Rows are points. Before rounding, the points of a table are all equally far from one centre. They may lie mostly on one side of it. Write the centre, to within rounding.

Points (8 x 2):
[[-42  23]
 [ -4  49]
 [  1  49]
 [-43  20]
 [ -8  49]
 [ 29  23]
 [ 23  34]
 [ -9  49]]
Centre: [-7 13]

Points (13 x 9):
[[ -4 -17  68  -8 -31  71 -25   9 -22]
 [-28   6  54  38  -1 -18  -1 -44  -3]
 [ 44  47  37 -64 -21   1 -20   2 -40]
 [-25  34  25 -32 -34  25 -19  -6  31]
 [  4   7  76  -5   4 -23   9  16  10]
 [-12  29  29  -6  11  36  42 -19 -32]
 [-31  51  20 -20   6  15 -14 -17   7]
 [ 15 -51  17  20  -1  55 -44  34 -42]
 [ 17  23  75  28 -40 -17   7 -31  21]
 [-10  11 -12  46  12 -11 -10 -60 -42]
 [  0  52 -13 -12  -5 -43 -39 -10 -58]
 [-40  43  43  20 -57  42 -31 -11 -19]
 [-20  33  62  41 -22  27 -53 -21  -1]]
Centre: [ 21   2  15   9 -30   5 -17  -3 -26]

Points:
[[   9   -5  -38  -32  -72  -33  -23   23  -55   -7  -29  -15  -18    3
    -4  -47  -25  -20   39  -40]
 [ -10   44  -40  -75  -33   -5  -57    7   20  -69  -26   13  -18   25
    42  -15  -35  -18   16  -33]
 [  13    3  -25  -61  -36   22  -51   -2  -19  -14  -16  -24  -32   16
   -24   21  -50  -15   60  -27]
 [  31   29  -30  -10  -39   48  -35  -11  -35   -7    4   32  -17   -7
    42  -27  -20  -12   42  -23]
 [  -3  -10  -37  -34  -22   -3  -69  -21   -9  -43  -41   -4  -58  -37
   -31  -41  -51   21   24   -4]
 [ -20    1   33   18  -44   35  -44  -32  -33  -28  -22   19  -41   10
   -31  -37  -39   16   47  -59]
 [  20   25  -27    8  -57   31    1    5   12  -39   -3    2  -49   66
     9   41  -26   26   12  -30]
 [  16    3    1    0  -66   -1  -53   11   -3  -48  -33  -33  -46   35
   -17  -18  -22  -57   50  -53]
 [  30  -31  -21   -9  -59  -18  -18  -10  -40  -30  -55   28   -7   32
    24   -3  -19  -12   59  -35]
 [  18   -3  -20    8  -22   14  -36   -2    6  -65   -8    4    3   41
   -13  -13  -63   -7  -20  -65]
 [ -24   27  -25  -19   -1  -21  -47   15   -5  -28  -43   -6  -50  -34
    27   25  -72  -32   37  -33]
 [  13   37   -6  -13  -41  -32  -41   18  -35  -11  -32    9  -59   -8
    18    6  -66  -46  -25  -22]
 [ -16   30    4   19  -81    0  -51  -24  -22  -55  -19  -35  -85   21
    -7  -29    9   35   21  -24]
 [   2   24  -21  -25  -14  -23  -31  -38  -34  -34   -7  -18  -80   51
    -5  -40  -41   21   24  -37]
 [  26   15  -18    4   -6    2   -4    4   22   19    7    3  -22   34
     2   -7  -30  -15   59  -18]
 [ -24   27  -13  -53  -64  -33  -34   14   11  -30   -1   23  -19  -14
    -4  -26  -65  -19   56  -51]
 [  12  -20   26  -25  -21   31  -20   19    3   15   -5   -1  -53   15
    60  -24   -7  -19   61  -43]
 [ -23   -5  -25    9  -27   23  -12   31  -15  -28  -14   12  -31   17
   -23   28 -100   -8   23  -33]
 [  16   45   -6  -20  -21  -25    4   13  -44  -37  -16   -5    4   -5
   -24   -1  -41  -24   29   10]
 [ -15   51  -19  -16  -23   30  -27    6   28  -44  -23   34  -72   33
    45   -5  -56  -16   10  -60]
 [ -21   73   -9    9  -32   65  -11   -2  -16  -28    1   -9  -58  -14
    22    5   -5  -12    9  -34]
 [ -66   -3    3   25  -39   24    0    7   -2   14   -8   31  -59   22
   -11   22  -47   14   38    7]
 [ -14   17  -21   30  -17   -8  -39  -22  -18  -17  -13   -2  -70   36
    11  -40  -49   -9   55  -64]
 [ -10   34  -24  -53  -51   19  -52   -4  -22  -44    2   11  -61  -48
    -2  -41  -46  -23   34   10]
 [   8   51   -1  -17  -49   21  -38  -14  -14  -34    9  -25  -14  -15
   -15  -51  -25   46   31    2]
 [   2   19  -38  -22  -60   18   -5  -37  -15  -31   12   36  -76  -19
    -8  -56  -33   -5   -2   -2]
 [  -9  -29  -33   15    1  -43   11  -30  -12  -32  -31   18  -65    7
   -26  -12  -28  -28   22  -25]]
Centre: [-21  -3  -3 -13 -39   1 -26   9  -6 -38 -15   3 -39   7  14  -9 -16   1
  11 -17]
